Each row of a before or after table is a point. The points were changed in one or more steps. Then noise was added and the rows were shuffled. The steps act on how far a point lies along the listed directions, d1 being the first. Write out the steps. A step turns or swaps two directions, mirrors them in a line or flattens them onto one, adds a multiple of one to another, or multiplies one. Angles are multiples of 10 degrees, from the lower direction toward the higher: turns from -170 to 170, lines from 10 to 170 but not 90. Use the fewest steps. Two steps may share a direction if one is a turn and the other turns, adds or multiplies; they go together, in the order done. Otherwise the lowest direction goes first.
In the rows, 128 means zero.

Directions:
(1): [141 127  67]
(2): [ 69 116 115]
(3): [139  67 132]
Before, 12 rows:
[[121 139  99]
 [140 109 150]
 [145 158 177]
 [156 178 159]
 [125 103 153]
 [113 162 220]
 [ 97 134 189]
 [ 94 112  54]
 [ 89 139  71]
 [149  69  92]
 [132 134  81]
 [143 126  95]]
After (12 x 3):
[[153 102  55]
 [157 127 188]
 [113 114  84]
 [ 75 116 176]
 [102 126 180]
 [118 126  91]
 [145 147 149]
 [141 153 140]
 [141 121 227]
 [142  81  80]
 [146 179  82]
 [124 109 111]]
Steps: turn d2 and d3 by 140 degrees; turn d1 and d2 by 30 degrees

Directions:
(1): [159 133 160  90 111  72 173  92]
(2): [103  95 126 133 177 138 202 148]
Before:
[[ 95 116 119 106 115 118 195 131]
 [129 144 129 127 118 120 166 100]
 [147 130 109 139 107 134  46 116]
 [111 136 115 131 119 148 111 145]
 [117 131 135 147 144 172 116 172]
 [ 79 115 142 130 189 170 210 179]
 [125 127 143 115 149 143 145 126]
 [183 167 177  88  59  56 122  72]
 [ 67  92  94 147 195 192 134 187]
 [161 121 164  70 114  49 205  91]]
After, 10 rows:
[[ 72 115 137 140 193 182 201 182]
 [116 137 125 123 114 118 172 107]
 [112 133 114 131 111 152 102 141]
 [182 152 183  84  70  44 142  71]
 [ 71 102  88 157 187 202 115 191]
 [125 135 131 145 143 175 105 166]
 [124 127 139 113 150 145 141 133]
 [152 126 119 132  93 131  45 112]
 [ 83 117 121 104 128 124 197 139]
 [155 111 161  71 123  51 213  95]]
Steps: turn d1 and d2 by 10 degrees

Directions:
(1): [ 88  69 175 122 197 134 155 151 109  94 147 135]
(2): [158 166 171  82 154 147 113  78  85 107 111  75]
(3): [117 188  87 112 194 129 136 112 126 125 120 197]
(4): [128 114 139 113 100 200 107  85 144 119 195 170]
Before, 10 rows:
[[ 92  51 146 159 178  70 179 196 141 115 130 136]
 [111  95 178 123 156  85 145 147 104 128 113  73]
 [124 107 100 145  92 128 117 139 155 146 148 172]
 [109 126  96 135 111 149 121 132 181 155 169 189]
 [112  85 116 140 125 167 145 125 151 107 160 161]
 [114 132 111 135 158 130 150 124 139 101 143 152]
 [124 174  99 131 188 103 137 134 117 122  82 169]
 [112  48 167 122 139 167 116 143 131 104 174 140]
 [ 90  87 146 132 162 142 144 130 132 111 163 185]
 [ 95 104  99 151 168  89 148 157 144 136 135 188]]
After:
[[ 89  48  99 198 149  33 182 233 169 143 112 149]
 [108 131 101 143 162 119 156 128 143 104 140 162]
 [ 74  78 133 150 176 111 154 161 143 114 148 191]
 [131 197  86 127 185 104 134 124 119 129  80 187]
 [ 99  77  83 168  88 120 129 170 176 153 167 201]
 [131 119 176 114 133  73 139 139  99 130  96  46]
 [ 84  88  78 164 116 139 135 164 205 156 184 227]
 [103  30 168 137 154 137 128 170 126 103 157 126]
 [ 96  60 113 164 134 148 166 159 162 114 161 170]
 [ 84  92  59 180 152  69 162 189 174 151 131 225]]
Steps: turn d1 and d4 by -30 degrees; multiply d2 by 2; multiply d3 by 1.3

Directions:
(1): [ 92 145 150  91 114 102  89 166 147 142 159  99 153 188 202 173 103 119
 125 190 196 115 140 125]
(2): [147 155 118 124 138  93 187 154 132  93 183 179 187 200 132 110 163 129
  96 102 116 163  75  95]
Before, 12 rows:
[[128 120 133 143 114 163 116 111 114 158  83 113  61  96 132 140 118  99
  153 123 115 151 119 163]
 [192 135  94 157 152 110 239 123 113  63 185 236 191 166  86  65 192 120
   95  43  71 181  44 105]
 [142 117 118 148 158  94 198 163 143  84 151 179 168 183  92 100 172 127
   91  50  92 161  62  94]
 [115 154 116 144 142 112 106 168 135 141 135  90 136 139 133 176 105 123
  113 164 165 119 159 127]
 [ 59 160 147  88  81 124  36 182 137 164 132  83 146 176 246 177  80  93
  133 218 243  63 169 126]
 [120 130 150 124 136 135  82 133 132 141 129 113 141 115 174 160 106 104
  176 158 153 102 156 139]
 [183 128 124 139 144 136 197 162 124  85 155 195 180 152  91 114 147 124
  110  81  80 177  97 102]
 [ 90 172 131 110 115 100  91 156 150 125 149 104 153 168 182 175 116 132
  118 169 178 109 139 135]
 [ 90 104 155 121 125 153  39 121 124 206 107  51  84 101 157 161 102 123
  140 191 193 104 183 157]
 [147 183 129 130 148  83 205 146 101  57 198 197 215 232  96 109 200 130
   86  98  78 166  63 101]
 [107 106 122 144 140 189 105  65 112 164  55 128  48  19  38  75 110 162
  130  79  62 118 163 149]
 [158 151 106 138 162 107 205 128 110  81 127 173 128 140  83 105 156 120
  103  53  55 178  86 101]]
After:
[[130 134 143 127 141 135  92 131 132 133 129 121 147 115 163 154 118 105
  169 140 143 109 150 140]
 [ 97 115 123 128 140 173 109  79 121 161  78 131  68  55  62  84 116 164
  120  91  79 125 153 140]
 [106 108 145 129 134 146  65 125 123 190 118  71  93 109 144 153 112 122
  124 174 178 117 167 147]
 [171 128  99 152 146 116 205 124 114  83 168 212 174 151 104  85 171 119
  111  68  95 158  66 119]
 [133 116 126 145 154 100 180 158 141  94 142 158 152 170  97 115 162 126
  102  62 100 147  81 101]
 [ 96 170 124 123 118 109 101 145 149 126 140 111 150 157 160 167 122 138
  125 155 163 111 139 141]
 [122 157 114 148 146 117 112 166 129 138 136  96 134 137 121 169 115 121
  107 155 156 123 154 128]
 [128 121 131 145 109 153 116 117 114 148  92 123  64 103 139 138 120  99
  157 121 115 154 110 159]
 [ 81 153 136 103  89 128  62 171 131 153 129 106 143 160 216 157  97  92
  131 184 209  70 151 124]
 [172 121 132 130 144 139 177 161 125  97 139 180 170 145  97 123 134 125
  118  97  89 168 112 108]
 [147 147 108 135 152 112 180 125 115  88 114 156 121 139 104 116 143 121
  113  74  72 165 108 109]
 [138 167 136 128 146  94 179 137  99  69 182 169 193 205  99 121 187 122
   99 115  82 151  84 116]]
Steps: multiply d1 by 0.7; multiply d2 by 0.7
